Each row of a before or after table is a point. The points were changed in one or more steps. Then noise was added and the rows were shuffled. The steps act on how far a point lies along the listed directions, d1 being the first. Write out the steps. A step turns or swaps two directions, mirrors them in a line or flattens them onto one, adds a multiple of one to another, or multiplies one. Angles are multiples of 10 degrees, from the lower direction toward the higher: turns from -170 to 170, lines from 10 to 170 but not 90. Use the fewest steps. Two steps may share a direction if one is a turn and the other turns, adds or multiplies; they go together, in the order done. Otherwise the lowest direction goes first.

Directions:
(1): [ 41  21 -52]
(2): [ 0 64 26]
(3): [ 56 -16  37]
Before (12 x 3):
[[ 25 -15 -45]
 [ -3 -29   5]
 [  8  46  73]
 [  2  -2 -55]
 [-21  13  20]
 [-13 -25 -18]
 [ 23  57  71]
 [-13  -7  29]
 [ 15 113  94]
 [ 19 -14 -54]
 [ 21 -31   2]
 [-62 -19 -10]]
After, 12 rows:
[[ 28 -11  50]
 [ -5  11 -26]
 [-63  58 -27]
 [ 40  -4  31]
 [ 13 -14  45]
 [-80 120 -47]
 [ 22 -27   2]
 [ 31 -22 -45]
 [ -2 -30  -7]
 [-63  44 -39]
 [-15  -8 -25]
 [-13 -34  14]]
Steps: turn d1 and d2 by 40 degrees; turn d1 and d3 by 120 degrees

Directions:
(1): [-19 -56 -16  51]
(2): [ 74 -22 -21  -2]
(3): [  3  50 -47  41]
Before:
[[-27   6  46 -43]
 [ 32 -11  -4   9]
 [ 31 -69  29 -16]
 [ 74 -58 -33  29]
 [ 15 -46  31 -39]
 [ 10   4   5 -34]
 [ 45 -29  32 -29]
 [ 21 -22   2 -11]
 [ 78 -36 -45  14]
 [  9  26  23 -12]
 [ 29  13   9 -29]]
After:
[[ -20  -80   64  -19]
 [  -2  -21   -2   28]
 [   8 -118   67  -41]
 [  21  -79  -25   55]
 [ -23   13   28    4]
 [ -15  -96   72  -58]
 [  -4  -43   16   -9]
 [  -5  -57  -50   68]
 [ -24  -17   73  -66]
 [ -33  -25   17  -15]
 [ -36  -17   17    7]]
Steps: swap d1 and d2; multiply d3 by 2

Directions:
(1): [ 28 -68  -2  21 -56 -23]
(2): [  8  43  21 -55 -63 -15]
(3): [  3  16 -68  11 -35  58]
(4): [ 31  -3 -62 -38  27 -50]
(5): [-18 -53   6 -67  12  42]
Before:
[[  14  -49   13  -74  -48 -101]
 [  15   56  -23    5   34  -23]
 [  34   20    0   27  -66  -54]
 [  30  -34  -19  -23  -59    2]
 [   0 -109   -6   14   11   28]
 [ -64  -18   26  -20   15   50]
 [   2   18  -45   -3    0  -16]
 [ -19   32   34  -26   40  -24]
 [ -47    7   20   -2  -51   95]]
After, 9 rows:
[[-17 -43 -10 -71  -7 -30]
 [-20 -12  19  20  62  32]
 [-21   3  26  29 -23   7]
 [-51 -25 -74  51  39  87]
 [ -2 -62  32 -45  46 -72]
 [ -2  24 -18  83  43  -7]
 [ 21  10  13  40 -57  -1]
 [ 19 -23 -44  -1 -50   1]
 [-33  39  11 -82  49  38]]
Steps: turn d1 and d2 by -150 degrees; turn d3 and d4 by -150 degrees

Directions:
(1): [ -4   3 -54  53  47 -30   5   9 -73]
(2): [-29  35 -84  -6 -27  53 -23 -28  18]
(3): [-22  45  22  89   2   0  16  12  55]
(4): [ 39 -27 -28  24 -42 -53 -71  16  28]
(5): [-40  62   0 -43   8 -80  -6 -21   9]
Before (10 x 9):
[[ -2  -1  -1   9   9 -25  17   2 -15]
 [  1  -4 -30  69  15 -55  -9  32 -41]
 [-37  21   4  18  13 -35   9  -9 -15]
 [-29  37 -50   8   7  -7   3 -18   8]
 [-16  11 -13  -1  11 -38 -28  -5 -13]
 [  6 -12   0  40   8  20  19   1 -19]
 [  6   9 -18  34  -8 -76 -26   5  -4]
 [ 37 -60  -8  92  14  74   2  34 -38]
 [ 21 -25  -7  25  18   4  -2  13 -34]
 [  7  -1 -35  20  20 -10   4  -1 -40]]
After (10 x 9):
[[ -44   50  -74  -46  -32   45  -10  -43   44]
 [ -38   16   46  -37   -3   -4   21  -15    6]
 [  44  -40   57    5  -79  -60  -62   38   75]
 [  17  -28   42   30   -6    8   -5   19   24]
 [  -3   -1   44   -6    2  -21   26    3   12]
 [  -5   13   -1    4  -24  -40  -52   -2   34]
 [  54  -75   49   26  -31   93   -4   29   25]
 [   3  -15   34   -7    3   45   33   -9   -1]
 [  -6   16   16   13  -21   17    8   -1   47]
 [  61  -33    4    9  -81 -118 -101   22   70]]
Steps: turn d1 and d3 by 150 degrees; multiply d2 by 2.5; multiply d4 by 3

Directions:
(1): [ 35 -57 -57  23   2  19 -46  -8  -5  43 -70]
(2): [ 11 -35 -22   5 -74  47 -28 -23 -24 -16  77]
(3): [ 32 -73  33  11  57 -10  -9  64 -20 -23  37]
Before:
[[-34  35  -2 -12  16  -4  26 -16  25  -1 -44]
 [  4 -50   7  12  12  20 -10  14 -25 -26  59]
 [  3 -29  11   4  20   6   1  24  -4   5  -2]
 [  5  -4 -37 -12  17   8   5 -19   4  34 -54]
 [-33  79  21 -14  15 -26  36  -4  27  18 -66]
 [-11   7  10  -2   2  11  16  -1   3 -30  36]
 [ 19 -44   1  10  16  17 -31  17 -21  -9  38]
 [ -9  65  18 -22  53 -41  19  36  33  16 -64]]
After, 8 rows:
[[-13  -6 -29   9 -30  33 -17 -36 -13  -2   9]
 [-27  13  19 -14  35 -12  32   7  15 -18 -19]
 [-45 120  82 -44  53 -63  66  47  36 -31  11]
 [-19  20  28 -11  -2   0  26  11   4  -9  20]
 [ -3   4 -37   5 -18  27 -10 -32   8   4 -23]
 [  4 -15  27 -22  56 -16  30  35 -10 -15  23]
 [ -4   0 -10   9 -12  21 -22 -18 -11  -3  27]
 [-28  62  51 -17  46 -35  48  27  18  -5 -26]]
Steps: turn d1 and d3 by 110 degrees; add 1.5 times d2 to d1

Directions:
(1): [-38  13  49  43   0  86 -35  47   5 -25 -27 -32]
(2): [-50 -44   1   3  32 -33 -65  26  50 -23  41  55]
(3): [-101   -4  -12    3  -35   14    5  -58  -47   25   33   -3]
(4): [  4  17 -44 109  28 -21  17 -10  25   5  34 -38]
(5): [-16 -37 -44 -13  56  45   6 -35  46  52 -64   4]
Before:
[[ -33  -61    4  -76   55   -5  -40    7   44    4   -1   84]
 [ -91  -57   -6  -10    3   25  -49    5   39   12   -2   35]
 [  20    0   43  -52 -107  -34    8   -8  -72  -39   16   12]
 [  88   50   15   -8  -37  -51   30   39  -41  -56    8  -29]
 [  33   -6   23    3   15   40  -44   18   32  -19  -34  -10]
 [  37   17  -30   -6  -25  -35   41  -31  -49   24   32  -35]
 [   5  -17   27  -20   26  -60  -77   49   32  -23   47   41]
 [  53   21   -6   37   -5  -49   62   21    4  -10   30  -41]]
After:
[[-24 -26  20 -38   4 -69 -67  27   2  -9  64  48]
 [-49 -59  27 -68  41  29 -45  15  35   2 -18  69]
 [ 52  46 -19 -15 -50 -95  45 -17 -63 -21  46 -14]
 [ 24  15 -23  29 -15 -78  67  -5 -10  -2  50 -22]
 [ 72   5  18 -74 -94 -80  33 -15 -73 -31  25  20]
 [ 58  17 -46   1 -23 -58  55 -32 -37  27  40 -26]
 [-10  -3  13   4  -6  59 -48   7  21 -14 -31 -15]
 [-56 -53  21 -11   6  38 -65  46  50  -4 -26  31]]
Steps: add 0.7 times d5 to d1; turn d2 and d4 by -10 degrees; multiply d3 by 0

Directions:
(1): [ -6  29  24 -62 -48 -22  38 -14 -89 -59 -15  14 -11  23]
(2): [-31 -38  -9  11 -95 -12 -43  -9  24  -2  17  58 -59 -27]
(3): [-71 -54  38  36   7 -18   4 -85   3 -22   0 -45  18  36]
(4): [-59 -26 -36  21 -46  63  57  52 -13   0 -14  -6  61 -15]
Before (11 x 14):
[[-14 -13  16  -4  -1 -19  -3 -43 -17 -28  -1 -21  14  33]
 [ 22  28   5 -27  25  -4  30  15 -26 -18  -7  -7  15  19]
 [ -3   2   4  -5 -14  -5  -3  -5  -7 -15  -1   9 -14   5]
 [  2  16  14  -4  -1 -21  -3 -21  -4  -8   5   1  -7  -1]
 [-27 -26  11  10  -4  -4  12 -28 -15 -13 -12 -17  18  16]
 [  5   8   6  -2   1 -12 -11 -11   0  -3   4   5 -17  -1]
 [ 10  38   7 -41 -19   2  44  29 -46 -23 -17   4   9  11]
 [  6 -12   4   1 -11 -14 -13 -13  -1   3   9  14 -19   4]
 [-41 -30  23   9 -14 -14  -1 -31 -12 -25   3  -4  -4   8]
 [  7   7  22 -14  15 -25 -11 -33 -10 -17   5  -6 -15  25]
 [ 10   5  18   0   7 -23  -8  -3   3 -13   7   2 -14   4]]
After:
[[   3    3   21   -4    2  -24   -6   -9   -3  -18    7    0  -14    8]
 [  14   67   24  -95  -45  -13   83   22 -121  -69  -32    9    3   32]
 [  -2    4    9   -3   -4  -15   -8  -17   -3   -6    5    5  -20    3]
 [   1   10   32  -27    7  -29    1  -47  -32  -35    2   -8  -13   36]
 [ -26  -17   13   -1  -11   -7   19  -26  -28  -23  -15  -14   16   20]
 [ -43  -29   30   -2  -33  -21    5  -34  -30  -40    1    5  -10   12]
 [  -7    4    9  -13  -30  -11    3  -10  -25  -27   -2   15  -20    9]
 [  25   48   14  -53   27  -10   54   11  -66  -38  -14  -13   26   35]
 [ -17   -4   25  -23  -14  -26   12  -49  -45  -49   -8  -17   15   41]
 [  -1   17   19  -10   -9  -26    3  -29  -18  -18    3    0  -10    2]
 [  -1  -18    5    3  -19  -18  -16  -20   -1   -1    9   17  -26    1]]
Steps: multiply d1 by 2.5; multiply d2 by 1.6; add -0.3 times d4 to d3

Directions:
(1): [ -10   28  -62   -9  -61   21   -5   -9  -14  -10  -16   31  -74  -27
   -7   -6 -117  -16  -23   21]
(2): [ 23   1  56  10  32  52 -15 -74   7  28 -19 -15 -88  39 -58  -1  -5   9
  23 -64]
(3): [  7 -17 -37  37 -73  34 -21  74 -41  16 -69  11  20  39 -57 -27  38  20
   7 -42]
Before (11 x 20):
[[  -8    9  -25   11  -25  -15   24   36   -7   15    8   16   59   -3
    37    2   20   -2   15   18]
 [ -20   -3  -32  -13  -19  -21    9  -21   21  -22   19   29  -34  -52
    -4   -7 -121  -23  -24   56]
 [ -15  -12  -21  -12  -25  -45   -4   83  -15   -8  -12   15   82  -23
    18   -9   30   -3   -8   34]
 [ -12   25  -86    1  -70  -14   13   44  -16  -41   -4   33    2  -53
    23  -17  -54  -14  -33   69]
 [  14  -10   24   32   -1   16  -11   16   -6    8   -7  -16    1   35
    -5   -6   31   26  -10  -33]
 [  -1    6    5  -13   30  -30  -16  -10   16   -4   20  -13    8   -4
    42   10  -13   -9  -12    0]
 [  -7   17  -13    9   14  -45    7   24   21  -20   37  -22   92  -12
    60   -3   43  -10  -23   54]
 [  14   19  -25    8  -18   26  -23  -42    0   16    0   16  -73  -16
   -20  -15  -68   -7   13  -20]
 [  15   10   48  -17   59    9   -7  -71   33    5   15  -31  -62  -10
    11   19  -13    6    8  -14]
 [   7    3    0  -22    9   -9   -1  -25   12    7   15    6    5    2
     3    6  -11   13   -2  -19]
 [   9   30  -73   -5  -15   -3   23  -26    3  -23    7   10  -52  -27
   -12  -24  -99  -24  -32   37]]
After:
[[-13  14  15 -45  72 -64  19 -32  50 -32  72 -23  25 -69  99  36 -16 -12
  -18  73]
 [ 34  -4  66  29  38  49  -7 -55   7  13 -22 -23 -53  41 -63 -14  65  18
   26 -57]
 [  8  17  -8  20 -31  42   5 -20 -12  36 -23  16 -42  23 -20  -5 -26   3
   26 -32]
 [  2  -2 -35  34 -59  11 -11  64 -26  -3 -23   8  14  16   3 -15  -5  20
  -29  -7]
 [  7 -34 106 -10 115 -28  15 -85  61   4  57 -28   5  -5  -9  10  22  -2
   20   4]
 [  5   6  -1 -29  17 -22   2 -24  18  -1  26   9  17  -8  19  12 -15   8
   -4  -2]
 [ 10  49   2   2   7  28 -11 -88  26   0  15 -12 -90  -1  -2  -4 -87 -18
  -19   8]
 [ 14 -16  20  11  42 -30  -7   7  15  15  32 -15  64  -6  24  -5  77   7
   28 -10]
 [ 30  -6  51   4 106 -20  29 -59  36   0  38 -45  17  21 -12 -10  67   1
    8 -12]
 [ 11   3   8   6 -40  45 -34  -1 -24  26 -64  18 -73  22 -76 -21 -38   4
   12 -49]
 [ -3  17  17 -23  50 -26 -15 -49  29  -5  36 -16 -27 -14  48  18 -44 -17
  -13   8]]
Steps: turn d1 and d2 by 160 degrees; multiply d3 by 2
